Rows are points. The last column is the point's height on a tilted bowl or saddle (a function of degree 2), plus a little noise. Count its main directions that bend up, bend down and stay straight.
In the rows, 128 means zero.

Points:
[[116 120 124 118]
 [106 130 184  91]
 [ 96 137 162  95]
 [110  95 245  75]
 [148  91 145 161]
 [111 144 151 104]
 [201 158 106 100]
 [155 115 106 122]
 [182 141 130 148]
 [128 105 160 135]
 [ 69 119  64 155]
 [159 193 112  43]
 [158 194 112  41]
 [114  38  95  63]
 [131 125 184 130]
 [149 107  90 104]
 [215  64  64 118]]
Directions: 1 up, 2 down, 0 straight

Points:
[[135  91  59  96 169]
 [107  64  97 170 152]
 [ 82  42  69 136 177]
 [127 124  79  60 175]
 [155  70 110 160 131]
 [ 80  93  62 168 201]
 [179  95 104 156 144]
 [123 173  51  54 241]
 [179  75 123 156 130]
 [101 137 156 124 141]
 [129  90 152 124 118]
 [139  39 138  75  99]
 [135 123 141 130 134]
 [188 109  90 173 165]
 [177  80 105  93 130]
 [155  39  94 144 129]
 [119 232 102 117 222]
 [120 166 187  88 171]
 [ 72  81 160 120 132]
 [ 97  83  63  98 177]
 [114  89 117 130 130]
 [177  73 163  73 115]
 [143 176 125 140 167]
 [133 164 196 105 169]
 [145 130 115 158 150]
 [111 103 103 107 142]
 [ 48  86 189 165 154]]
Directions: 3 up, 0 down, 1 straight

Points, 49 rows:
[[149 137  91 182 166 139  94]
 [ 76  75 104  79 172  72 120]
 [144  93  86 133  83 155 146]
 [ 91 146 142 199 105 202  38]
 [160 124 106 146 164 172 116]
 [145 168  51 115  49 136  85]
 [130 150 102  78 100  61 133]
 [102 122 157 188  88 138  91]
 [142 108 119 103  82  89 147]
 [ 99 147  94 107 136 158 113]
 [101 126 179 171 129 154 100]
 [107  69 100  86 158  92 123]
 [129 157 106 125 193  88  97]
 [181 123 120 124  87 151 139]
 [114  76 103 157  84 109 143]
 [ 95 121 104 119 136 147 124]
 [134  77 145 127 129 128 141]
 [124 186 154 150 111 171  84]
 [ 81 161 144  68 115  55 141]
 [200  88 152 143 171 113 170]
 [ 75 114 151 127 113  70 117]
 [106 143 120 103 144 125 130]
 [169 141 148  87 109 110 116]
 [ 68 146  40 115 151 220  18]
 [ 90 147 190 145  85 134  78]
 [171 107 147  89 152  98 122]
 [183 177 150 195 145  93 111]
 [140  52  29 197 184 164   7]
 [111 128 103 139 152  89 119]
 [146 107 171 173 167  75 118]
 [157  88  41 178 116 136  99]
 [136  95 196 158 133 150 143]
 [ 90 134  73 121  33 105 167]
 [111  95 151 121 174 152 101]
 [ 62 249 155 137 147  57  56]
 [ 74  51 111  93  81 122 162]
 [106 107 166  57 187  78  78]
 [ 97 101 122 201 124 165  76]
 [165 181 130 120 165  63  84]
 [139 173 147 161 107  99  96]
 [144 155  99 124 136 142 112]
 [129 116  98 128  49 158 133]
 [153 123 106 151 121 149 132]
 [131 110 114 219 116 191  89]
 [104 104 111 118  79  72 155]
 [134 107 161  73 118 152 110]
 [154 135 106 131 112  62 113]
 [ 77 153 174  93 130 128 103]
 [146 170 128 116 125 150 108]]
Directions: 1 up, 4 down, 1 straight

Points (77 x 9):
[[110 166 143 130 128 147 117  66 164]
 [ 96  69 100 112 115 154 127 138 160]
 [130  96 117 140 104 154 147 129 156]
 [108 114 249 155 135 149 134 140  89]
 [143 174 204 139 115 104 166 113 174]
 [138 149 149 139 115 142 115 122 125]
 [100  91  85  73 154 123 126 152 143]
 [119 123 124 153 111 122  66 100 140]
 [ 83 152  70 126 118 104 147 124  57]
 [154 148 148  82 137 146  53 146 109]
 [144 127 153 130  86 106 106 146 103]
 [134 162 121 100 139 132 163 148 104]
 [120 105 159 150 137  81 136 138 110]
 [140 161 171  75 132 187 180 176  73]
 [139 116  71 149 119 127 148 142 148]
 [180 142 196 169 164  95  95 166  16]
 [139 116  80 210 106 124  82 125 166]
 [107  46 121 140 190 106 130 170 167]
 [ 98 128 109 106 115 101 174 124 140]
 [175  93 163 128  35 147 158 134 158]
 [151 148 125 159  99  85 147 179 105]
 [180 150 108 127 185 123 123  93 169]
 [127  82 110 140 130 146 159 122 167]
 [ 78 129  69  97  61 129 122 131 154]
 [ 92 139 169 105 115 149 135 125 127]
 [122 139 155 183 120  83  56 111 142]
 [ 99 151 163 220 128 133 105 135 146]
 [159 133 199 159 130 112 103 119  92]
 [ 89  68  95 106 149 176 171 162 189]
 [132 126 161 125  70 126 142 138 146]
 [124 158 144 138 120 152 121 167  63]
 [ 70 125 138 107  93 147 109 136 128]
 [136  68 129 122 173 124 158 131 165]
 [146 196 149  81  78 109 149 115 215]
 [ 83  68 154  96 133 116  97  67 160]
 [137  83 163 109 185 123 167 135 162]
 [123 125 100 169 104 133  95 141 133]
 [100  81 185 210 127 167 107 141 152]
 [190 140 111 140 101 146 115  82 185]
 [158  77 171 137 116 133 162 169  89]
 [112 102 104 148 120 129 129 104 132]
 [154 142 129  96  70 131 138 171 161]
 [149  98 154 117 125 151  98 125 103]
 [ 91 137 138 206 156 150 127 133 137]
 [ 81 138 129  95 143 126 126  86 117]
 [155 167 188 116 115 128 149 102 178]
 [220 169 153 154 139 153 139 133 161]
 [ 96 134 102  89 111 124 109 149 107]
 [128 132 146 134 174 104 103 144  90]
 [ 80  85 126 130 117 125  81 163 127]
 [129 116 145 128 110  90 169 191 124]
 [133 168  76 154 126 106  99 133 100]
 [151 121 167  80 148 137 118 118 131]
 [139  98  86 187  93  95 142  95 109]
 [ 88  67 130 183 127 113 208 124 232]
 [104  63 110 153  80 145 157 110 192]
 [137 149  83 174  76 135  95 127 166]
 [175 127 124  99  89  95 149  99 171]
 [104  99 105  91 104 160 164 107 178]
 [148  93  64  97 129 148 167 102 199]
 [121 119 151 138 130 120  88  69 151]
 [ 84 124 153 107 137 121  92 116 123]
 [202 132 118 145  81  96 163 134 169]
 [110 108 126  86  81 176 107  65 176]
 [112 174  99 128 106 135 149 132 101]
 [102 127 130 181 162 123  56 159 120]
 [119 109 120  58 104 147 108 114 149]
 [102 138 157 139 131 169 219  97 232]
 [142 109 111  75 153 119 141 166 142]
 [140  81 109 100 111 122  54  95 122]
 [ 82 101  96 165 103 168 138 141 173]
 [135 107  87 117 117  53 162  85 104]
 [ 63 114 138 166 129 113  88 126 145]
 [162 126 107 147 108 190 124 124 188]
 [184 138 161 136 146 157 128  93 175]
 [129  94 117 140  70 136 168 185 192]
 [141 130 112  70 140 113 160 125 168]]
Directions: 5 up, 2 down, 1 straight

Points (66 x 9):
[[128 117 202 129 120 155  92 165 134]
 [ 35 213 132 127 100  94  99 128 118]
 [106 203 176 134 115 134  79 131 121]
 [109 162  82 160 168 184  32 145 131]
 [ 74  70 154 160 163 188 148  80 132]
 [169 121  89 141 109  84 123 162 106]
 [121 152 113 105 140  86  77 100 115]
 [116 132  80 125 128 166 125 172 137]
 [ 98 108 160 208  96  75 147 121 163]
 [190 159 111 161  88  96  32 181  92]
 [ 86 163 185 102 160 198 190  54 122]
 [164 110 142 109  97 126 118  95 142]
 [169 116 122 146 190  70 159 100 110]
 [115 168 103 140 117 111  82 111 131]
 [157  82 134 133 107 171 171 165 110]
 [128 114 120 175 109  57  99 108 141]
 [ 98 115  30  74 139  82 159 148  91]
 [ 86 160 144 193 101  77  88 132 162]
 [138 154 190  83 160 103 116  89 115]
 [217 101 153 169  53 134 140  75 152]
 [112 145 169 118 123 214  95 147 135]
 [132 103 172 122 135  92 106 184 116]
 [ 82  76 106  79 185 117 110 159 129]
 [ 98 123 122 183 135 148  72  38 158]
 [109 191 128  77 125 130  83 219  96]
 [122 167 141  76 133  78  92 132 101]
 [143 138 249 167 211  89 145  79 132]
 [159 108  84 164 152 134 128 142 125]
 [ 83  80 101 116 140 173 195 117 125]
 [ 77 190  78 116 136  86 110 159  97]
 [156 137 160 152 103 109  96  92 147]
 [111 104 118 128 151  63 155  90 117]
 [129  99 145 103 109  90  80 198 126]
 [ 97 106 127 135 165  75 172 215  82]
 [154 170 133 154 125  81 136 114 131]
 [110 175  93 151  96 127 175 154 108]
 [ 93 117  94 159 177 227 191 109 106]
 [125 148 154  77 164  46  77  52  90]
 [164 103  84  94 117 115  97 158 119]
 [185 103 130 211 116 157 125 117 140]
 [132  75  91 108  39 152 158 131 152]
 [153 108 134 151 157 125 153 123 123]
 [169 104 123 178 100 108  87 171 126]
 [179 163 142 114 110  33 176 183  66]
 [117 150  72  39 155  88 157 195  81]
 [104  74 130  68 174 109 169  95 120]
 [ 82  97 158 100 133 131 119 150 160]
 [ 42 110 201 168  79 170  34 172 249]
 [ 82 106 183  46 180 126 157 146 125]
 [ 51 227  93  95 106 138  86 172  97]
 [149 178 184  67 224 132 158 140  85]
 [118  44  82 133 134  96 174 111 103]
 [134 174 164 122 115 151 138 118 126]
 [143 173 136  64 172 111 152  61 122]
 [150 157 168 152 165 138  61 130 111]
 [171 113 159  96 158 123  73 137  96]
 [ 71 135 105 113 148 159  87 111 155]
 [148 178  93  92 140 153 129 146 118]
 [107 117  68 174 129 151 156 117 131]
 [ 92 117 148 115 180 105 143 118 124]
 [145 122 192 177 108 133 183  95 146]
 [172  91 148  52 101  83 173  74 123]
 [138  84 133 131  84 148  98  96 171]
 [175 167  99 108 146 137 125 114 125]
 [123 146 184  84 139  73  57 103 111]
 [ 93 136 124  97  70 125 195 134 119]]
Directions: 2 up, 4 down, 2 straight

Points (64 x 9):
[[108 147 136  74 169 113  95 146 146]
 [135 155 183 135  95 124 118  89 121]
 [113 202 128 212 158 159 141 183 170]
 [173  95 149 144 159  85 125 141 161]
 [198 132 160 125 155 177 156 148 160]
 [169  81 126 165 159 132 131  73 170]
 [152 119  91  96  97  89  88 155 176]
 [103 127 110  79 139 229 169 114 195]
 [102 139 189 140  85 107  63 161 157]
 [134 141 142 168 129  97 205 111 170]
 [126 116 121 138  58 154  59 116 159]
 [ 65  90 147 127 106 183 175 112 161]
 [ 89 179 116  93 148 146 139 119 145]
 [102 188 124  64 161 125  92 218 191]
 [ 83 140 138 130 116 129  55 169 159]
 [ 73  75 106  93 138 171 126 178 163]
 [ 97 159 104 135 179 128 103  67 170]
 [159 145 145  57 153 113 150 126 150]
 [122 123 197  79 176 144 176 117 153]
 [ 66 174  63  89  77 134 124 100 197]
 [132  78  96 176 193 138  95 147 165]
 [ 71 115 130 133  85 249  96  86 180]
 [118 119 154 191 117 127 115 200 157]
 [ 79 124 124  80  93 181  88 119 157]
 [140  98 142 114 165 175 134  61 159]
 [117 143 170 143  41 109 137 155 156]
 [182  82 134 185 177 114 142 152 180]
 [171 230 175 117  72 118  62 124 168]
 [166 131 176 130 139 121  70 142 135]
 [105 149 159 104 175  76 133 137 144]
 [106 234 146 106 119  99 131 110 159]
 [129 123 197 139 181 107 153 122 145]
 [155 162 152 135 111 150 121 101 122]
 [150 123  95 114  61 246 181  84 249]
 [ 95  43  90 153 148  97  78 173 191]
 [132  91 114 147 104 121 174 103 161]
 [122 146  61 104  87  98 182 103 190]
 [139 165 108 142 104 153  65 156 151]
 [164 106 158 120 179 129 160 129 154]
 [ 93 203  81  67 138 122 126  86 187]
 [122  91  65 113  86 115 101 112 183]
 [ 89 119 188  94 132 134  50 187 170]
 [126 110  72 135 127 136 139  73 178]
 [139 121  96 161 135 138 120 154 145]
 [103 131 166 130 166 126  62  61 149]
 [176 161 145 142 107 138 154 117 139]
 [ 99  95 137  67 110 119 106 212 168]
 [129 122 145 154  83  76 113 135 152]
 [149 116 149 131 125 129  77 184 147]
 [122 141 100 139 160 123 161 150 149]
 [105 206 137 157 201  31 194 176 233]
 [112 129 159 144  81 115  94  97 131]
 [170 111  56 154  80 143 114 122 198]
 [167  49 148 180  88 117 143 117 179]
 [ 76 146 222 145  63 120 137 108 151]
 [167 125  96 156  83 137 140 154 167]
 [167 140  96 121 137 151 163 120 164]
 [123  75 175 146 106 119 128 127 133]
 [165 150 125 145 166 162 109  71 146]
 [ 86 168 131  90 118  98  93 136 146]
 [163 123 155 117 147 127 155 154 139]
 [180 140 161 140 101 181  75  57 130]
 [114 128 109 127 166 160 121 125 135]
 [ 81 198 160  93 183 152 122  61 172]]
Directions: 7 up, 0 down, 1 straight

Points, 64 rows:
[[170  95  88 118 114 155 128  84 111]
 [249 159 146 175 140 101 137 112 110]
 [117  60 145 104  64 156 101 125 103]
 [ 94 100 198 100 187 172 105 107 154]
 [145  99  57  80  73 130  91  78 107]
 [107  98 115 195 179 132 110 125 146]
 [124 110 121 135 112 128 140 133 107]
 [ 23  99 106 197 108  78  90 145 121]
 [115 151 158 141 106 126 169 163 128]
 [101 105 168 116 156 144 138  83 156]
 [197 145 149 209 168 179 125 130 194]
 [ 40 158 163 119 109  57 126 125 196]
 [162  76 130 128 107 167  80  79 117]
 [103 175 193 171  73 132  71  51 136]
 [137 187 126 160 163 122 174 147 156]
 [147 124 117 145 148 145 120 150 114]
 [119 147  80 117 100 121 100 129 104]
 [119 125 126 110  91 113 196 114 119]
 [150  96 120  92 153  83 149 147 136]
 [118 107 119 156  90 205 206 103 111]
 [152 169 109 180 143  89  97 125 141]
 [162 125  72  91 128  56 109  84 119]
 [153 114 135  95 163 114 101 131 143]
 [126 134 118 107 117 160  83 113  90]
 [102 146  96 105 144 117 179 165 127]
 [159  95 109 111 116 106 159 142  96]
 [125 117 138 111  68 163  77 180  82]
 [ 88 102 143 115 153 216 133 170  62]
 [121 136  79  55  99 150 180 173 130]
 [140  84 158 207  55 243 125 147 144]
 [ 84 144  74 202 172 100  71 117 165]
 [164 117  78 102 133 165 171  95 114]
 [114 142 125 127 121 154 163 151 106]
 [168 102 136 126  58 163 196 167  90]
 [162 167 119 107 191   8 157  83 214]
 [ 89 123 125 152 128  86 145 127 144]
 [ 69 101 161 132 163 210 114  95  81]
 [210 110  85 181 126 194 122 205 108]
 [121  67  82 181  70 140 118 113 104]
 [171 156 124 100  52 150 107 113 110]
 [131 113 180  49 115 192 129 185 148]
 [150 169  80 178 153 153 121 130 136]
 [206 152 134 167 192 119 218 125 140]
 [ 51  89 152 131 159 139 139 125 101]
 [104 157 119 155 114  80 154 174 146]
 [157  75 142 116 145 122 109  29 189]
 [111 186 136 202 162 118  64  52 140]
 [144 172 216  75  93 111 185 141 208]
 [111 101 207 160 103  22 184 125 223]
 [ 80 115 158 210 143 146 124  91 154]
 [135  65 126  99 166 143 150 175  99]
 [199 159 100 101 100 137 122  76  72]
 [214  49 187  47 107  94  98  72 219]
 [ 72 118 181 164 174 131 194  75 179]
 [118 100 103 153 147 149 152 199  75]
 [103 133  45 128 125 172 118 142 108]
 [176 112 166 204 175 137 146 122 191]
 [128  68 138 211 125 178  87  62 164]
 [122  90 199  79  55 177 138  72 199]
 [162 135 140  54 132 104 135  36 160]
 [101  72  94 116  99 139  59 132  62]
 [ 57 187  46  93 189  77 102 109 209]
 [ 86 172 139  90 136  44 150  94 212]
 [118 140 141 119  95 132 174  79 130]]
Directions: 5 up, 3 down, 0 straight

Points (71 x 9):
[[ 39 103 168 169  93 134  71 142 128]
 [ 92 126  77 132 154  75 144 103 150]
 [ 95 175 125  99 147 109  77 117  70]
 [ 87  77 141 130 157 130 108 122 114]
 [172 101 179 102 168 109 116 165 104]
 [131 137 171 128 125  81 121 161 115]
 [184 107 188 200 162 124 172  83 143]
 [164  95 123 106 156 112  99 103 110]
 [208 154 146 116 135  62 150 108  84]
 [131 124  72 155 126  80  97 106 163]
 [110 194 148 105 163 162 173 167 141]
 [137 126 151  91 132  71 110  93  79]
 [149 141  85 105 157 125 131 122 119]
 [ 75 123 119  84 115 145 137 154 121]
 [ 57 100  77 135 127  75 120 123 175]
 [157  93  87 152 116 214 135 116 177]
 [102 119 128 144 132 161  63 164  99]
 [ 99 128  90 134 160 116  76  95 133]
 [142 116 121 184 119 155 117 165 143]
 [135 158 106 136 146 100  36  68 125]
 [169 146  57 130 111 166 118 104 138]
 [142 157 140 148 183 140 128  88 128]
 [ 46 116 112 176 125 153  77 134 144]
 [132 180 177 114  67  80 149 122  57]
 [ 85 142 121 133 103 136 116 135 122]
 [106 119 142 106 173 160 165 152 150]
 [114 149 163  70 160 158  92 190  71]
 [ 97 146  91 124 121  46 124 167 175]
 [150  65 123 155 137 170 154 163 163]
 [120 144  92 132 127 148 141 157 130]
 [114  73 124 152 135 180 116 175 134]
 [114 108  70 153 142 104 153 133 133]
 [124 126 118 157 122  44 128 115 165]
 [144 212 108 174  97 163 187 124  82]
 [184 130 153 105 107 117 165 178 156]
 [142 114 176 124 151  87  38 103  30]
 [134 160  96  96  61 102 196 125 100]
 [149  77 103 123 145  87 153 113 149]
 [ 98  74 125 110 131 109 127 120 135]
 [110 122 113  74 138 114 162 125 124]
 [135 182 168 126 131 102 129 146  89]
 [224 168 127 150 114  99  93 115 101]
 [161 124  74  95 171 107  99 154 101]
 [103 149 121 131 154 177 159  92 137]
 [108  88 113  57 202  88 141 158 107]
 [158  83  75  85 125 164 148 136 162]
 [115 138 108 121  84  54 144 120 152]
 [125 130 115  82 135  98 146 122 112]
 [149 144  80 121 156 146 122  97 133]
 [161 160 113 125  90 131 105 184 124]
 [105  78 131 115 106 134 115 169 132]
 [ 73  75 155 105 143 146 102 179  98]
 [135 169 126  66 104 151 157 133  99]
 [121 141 130 161 182  80 155 147 143]
 [153  98  89 129  66  91 119 203 160]
 [ 90 128 209  82 154 142 176 131 107]
 [156 123  58 164 128 131 144 108 131]
 [222 152 106 114 181 132 134 166 148]
 [131 153  58 102  93  80  92 123 138]
 [139 192 131 125 144 105 144 142 103]
 [ 91 130  89 108 138  91  20 117  93]
 [168 143 143 202 151 170  92  99 168]
 [230 118 149 167 143 134 151 130 155]
 [139  87  95 151 156  99  68  96 138]
 [116 170 166  92 149 140 112  98  47]
 [132 131 207 142 167 128  77 191  87]
 [ 83 196 138  61 169  76  72 109   7]
 [130 122 161 112 162 131 118 138 101]
 [116 158 126 120 126 129 122 169 122]
 [ 89 111  82 113 125 187 133 129 136]
 [  7 193  65  74 148 153 140 159 115]]
Directions: 3 up, 2 down, 3 straight

Points, 71 rows:
[[184  89 108 103 146  55 161 116  69]
 [ 76 135 174 110 139 164  96 164  85]
 [161  93 127 171 154 108 125 156  86]
 [163 134  84 119 125  76  97 110 118]
 [108 109 108 216 148 125 186 131  50]
 [166 160 124 137   7  92 215 119 226]
 [129 143  38 111  59 141 139 104 198]
 [144 108 146 131 119  91 150  87  94]
 [126  95  73 118 152 211 119 186 196]
 [149  94 121 184 151 161 184 132 101]
 [164 186 122 154 152 100 114 130 135]
 [174 109 154 134 144 106  90 160 105]
 [ 49 105 124 101 168 195 125 188 104]
 [ 81 154  91 122 153  94  74 135  90]
 [ 93 158  93  88  48  91 131  54 129]
 [115 174 177 157 103 149 134  94 111]
 [128 137  65 166 152  89 160  85  63]
 [138 121 147 145 160 154 101 164 108]
 [ 93 134  62 125 119 170 143 119 142]
 [139 116 183 131 109 133 146 126 104]
 [133 142 129 105 123 154 136  56 127]
 [126 152  24 132 159  35  45 176 127]
 [138  90 145 145 136 113  97 148  98]
 [182 106 173 248 125 117 115 114  49]
 [ 44 175 149 148  88  51 154  36  78]
 [ 52 210 139  78 125 178  28 142  68]
 [107 216 140 200 150 139 168 120  95]
 [116 131 158 159 137 138 105 129  88]
 [129 186  83 167 140  71  87 133 121]
 [156 117 170 146  89  51 129 212  86]
 [140 172  70  33 115  93 126 171 130]
 [137 172 119 118  56 116 209 134 167]
 [139 112  74 130  96 162 178 171 160]
 [147 106 222  36  59 151 114 116  97]
 [157  69  93  99 165 161  97  99 175]
 [ 52 106 133 128  88 132  43 127 112]
 [186  76  87 149 145 132 135 132 137]
 [165 185 148 181 117 164  91 162 146]
 [159 148 122 182 145 125  96 153 122]
 [193 159 153 138  90 108 179 189 147]
 [134  82 106 223 111 118 169 168  71]
 [172  46 147 158 125  66 102 165  59]
 [130 113 210  97 170 104 161 165  76]
 [ 74 141  86 151 117  89  38  70  79]
 [183 153 130 223 144 238 208 174 145]
 [113 189 109 193 145 151 155 134 106]
 [138 170  93 118 176 132 151  85  99]
 [ 95 150 137 135 144  76 139 160  75]
 [130 105  59  92 151 121 167 122 120]
 [ 76 151 185 198 142 155 103  72  43]
 [ 99 117 175 129 105 123 122  59 101]
 [149  84 148 152 116 106 138 171  88]
 [ 71 109 125 129 234 138  99  96  60]
 [113 136 221 123 129  89 158 161  80]
 [141  78 142 121 148 131 102 110 113]
 [158 107 102 157 171 160 174 118 118]
 [108 205 132 149 153 161 190 137  96]
 [112 189 102 112 158 154 159 117 107]
 [123 122 177 175 118  92  41  51  55]
 [126 127 130  98 116 134 158 108 124]
 [142 123 130 186  59 106 166 134 144]
 [101 131 128 192 128 163 177 122  92]
 [128 116 101 199  94 158 125 143 135]
 [101  67 130 129 160 117 155 105  89]
 [123 199 146  76 162 115 100 140 114]
 [100 162 125  86 110  47 192 126  59]
 [173 106 149  44 110 179 156 116 169]
 [ 34  97  98 160  70 207 104 155 129]
 [ 95 129 136 157 139 154  95  69  84]
 [110 153 183 150 103 129 158  79 109]
 [153 171 128 105 136 101 193 100 110]]
Directions: 3 up, 4 down, 1 straight

Points:
[[129 166 100 145 120 137 162 158 143]
 [130 131 152 127 113  26 114 104 130]
 [150 144  56 119 109 145  88  96 145]
 [221 127 107  75 136 111 176 106  89]
 [160 176 146 130 188 132 121 110 103]
 [170 175 135 202  94 112 134 117 136]
 [147 112  68  69  86 115 134 166 184]
 [175  92 128 122 151  94 106 167 145]
 [145 188 101 192 235 119  80  88 126]
 [140 181 133 110 100  90 146  89 118]
 [121 151 116 117 127 112 166 185 161]
 [102 106 141  98 245 108 197 184 130]
 [173 126 148 171 115 119 118 127 120]
 [162 228  48 162 146 174  58 144 132]
 [184  87 172 113 104 117 106 112 100]
 [117 119 143 130 104 155 134 133 155]
 [ 58 137 177 121 110 135  88 180 231]
 [127 194 136 170  38 112 152 140 197]
 [122 230 127 116 142 112 179 118 141]
 [171 154 103 120 149 178 126 116 111]
 [165 175 120 152  51  71 129 139 168]
 [139 103 177 162 161 149  95 127 136]
 [153 145  88 120 135 132 137 202 134]
 [ 68  64 161 152 122 131 123 168 189]
 [125 110 131 228 104 151 111  88 131]
 [ 76 173 123  82 106 105 193 148 210]
 [148  36 108 183 183 127  45  79 178]
 [170 186 102 103 182 111 124 131  77]
 [146 120 125  86  61 153 116 138 175]
 [140  66 142 149  89  97 154 110 105]
 [123 183 172 124 117 145 108 110 148]
 [121 131 129 124 108 194 140 133 171]
 [141  96 158  22 110 112 197  94 143]
 [217 165 100 115 121 109 147  82  76]
 [ 99  56  67 148 157 157 201 103 146]
 [142 167 110  41 114  95 128 121 141]
 [156 101 129  84 122  83 172 130 131]
 [105 146 162 140 152 106  76 204 189]
 [113 101  81 132 120  86 135 103 143]
 [117  64 145 105  48 127 114  51  75]
 [147 132 115  46 235 176 102 132 103]
 [ 68 130 100 153  88  91  89 148 226]
 [157 167 139 148 154 170 144 103 117]
 [175 155 126  72 125  57 156 167 143]
 [ 86 121 123 184 169 104  66 111 172]
 [ 80 161 155 174  96 127 112 108 175]
 [193  97 127 168  92 161 116  72 100]
 [145 105 126  38  98  97 162 148 170]
 [128 133 130  52 103 125 173 184 189]
 [174 104 137  87 213 151 114 143 118]
 [249 166 149 118 170 139 163  89  81]
 [ 86 162  96 140 134  92 154  91 155]
 [ 98  98 112  99 120 114 105  98 160]
 [ 87 157 139  76 153 131  94  95 170]
 [ 80  83  94  54 209 157  82 161 180]
 [122 128  96  97  91 155 185 206 200]
 [126 156 113 163 139 176 120  93 141]
 [188 128  56 166 159 104 127 173 107]
 [148  83 118  81  46  80 104 146 186]
 [147 107  76 163 161 125  81 139 140]
 [158 180 197 144 133 150  80 142 150]
 [ 99 110 124 116 158 173 169 181 164]
 [ 68  51 151 158  96  95 112 118 147]
 [141  84 148 156 105 146 138 159 154]
 [198 118 149 148  88 162  81 126 146]
 [111 114  93 108  88 165  63 161 225]
 [101 142 105  93 190 116  47 125 167]
 [145 157 107 122 110 100 148 138 134]
 [ 92 174  81 162  88 150 139  92 175]
 [ 86  93 110 155 124 132 131 180 185]
 [134 159  76  54  70 114 129 166 201]]
Directions: 5 up, 1 down, 2 straight
